Each wall is flat, endless, passes through zero and stands at right angles to its row. A trip goes straight from one point to another. Which walls does it cross, in order?
(in the rows, 128 means zero)

Walls:
(1): [85 61 83]
(2): [123 131 112]
(3): [109 165 128]
(4): [ 82 153 175]
(5): [122 169 157]
(6): [202 121 129]
(7): [ 77 217 148]
Trips:
[139  92  73] to [137  87 163] -> 2, 4
[116 138 146] to [149 159 182] -> 6

Walls:
(1): [ 82 149  97 100 117 115 158 170]
(2): [116 180 132 116  53 182 169 115]
(3): [123 169 183 125 129 108  80 136]
(4): [131 107 131 152 189  62 157 147]
(5): [161  89 108 100 115 104 112 133]
Trips:
[114 120  93 128 123  96 135 147] to [109 156  97 153  99 132 106 184] -> 2, 4, 5, 3
[228 133 125 177 125 121 131 121] to [101  89 191 148 138 108 119 125] -> 3, 5
[172 121 147  91 125 177  90  85] to [ 62 154 113  84  64 176  21  85] -> 5, 1
[ 75 173  61 122 148 125 135 110] to [215 112 138  68 133  90  60 116] -> 2, 5, 3, 1
[199 136 129 120 159 135 162 165] to [104 178  93  71 150 152 165 163] -> 1, 2, 5, 4
[121 119 142  48  77 130 166  57] to [ 98 132  74 144  89 167 103 131] -> 5
[120 120  87  97 123 145  68 152] to [115  82 107  65 105  44  92  93] -> 4
[150 154 114 131 138  77 141 164] to [175 113 113 114  63  42 100 119] -> 1

Walls:
(1): [137  62 125  78 150  87 138 157  76 182 208]
(2): [ 84 209 132 129  98 108  95 143 176  59 181]
(3): [112 110  91 129  98 192 120  93 130 160  92]
(4): [155 125 123 139 164  56 128 162  93 122  77]
(5): [126 158  28  85 142 174 137 145 121 127  78]
(6): [ 78  98  95 111  98 111 150 111  93  99  80]
(7): [111 172 153 146 123 193 144  25 104 186 134]
(8): [110 127 133 207 137  99 151 136 146  60 111]
(9): [162 111 112 174 144 153  85 161 111 101 113]
Trips:
[155  80 115 126  85 107 128 113  89 138 128] to [170 151 126 170 178 103  79 144 157  99  67] -> 8, 3, 1, 6, 5, 2
[115 161 184 119  85 112 162 133 151 129 100] to [149  83 101 146 108 133  66 138 105  89 173] -> 7, 9, 1, 6
[ 85  90 119  74 104  88 118 108 168 142 100] to [ 73  56  89 115 130 161 124 109  47 137  58] -> 4, 7, 9

Walls:
(1): [104 108 118 105 144 120 139 164 102 126  91 149 151 180 196 150 123 131]
(2): [164 117 114 120 134 149 151 180 158 152 142 147 178 124 130 137 152 133]
(3): [155 155 103 113  90 149 177 173 157 108 113 132 161 155 144 143  94 146]
(4): [143 125 132  82 176 154  99 110 156  92 115 108  67 113  95 179 165 173]
(5): [143 123 158 100 112 133 110 119 180 203 155 197 119 147 116 183 136 132]
(6): [ 70  94  94 110  76 143 112 112 158 119 124 113 138 124 123 168  78 134]
(7): [139 186  84 101  94 119 148 100 168 112 104  94 215 108 153 134 135 133]
(8): [ 83 123 155 111 153 106 188 127 112 145 146 152 105 140 129 167  90 122]
(9): [ 71 162 108 120 128 197 119 162 140 146 121 144 109 155 130  71 177 115]
Trips:
[125 122 104 116 129 139 123 137 111 134 124 118 106 119 107 150  93 130] to [167 115 161 111 132 187 178 107 110 126 181 167 110 105  99 113 139 117] -> 5, 2, 3, 6, 9
[175 118 170 167  97 136 126 114  93 159  92 112 141 149 145 100  93 183] to [125 133 148 138 117  95 108 154 129 135 131 127 131 155 169 146 137 171] -> 5, 2, 8
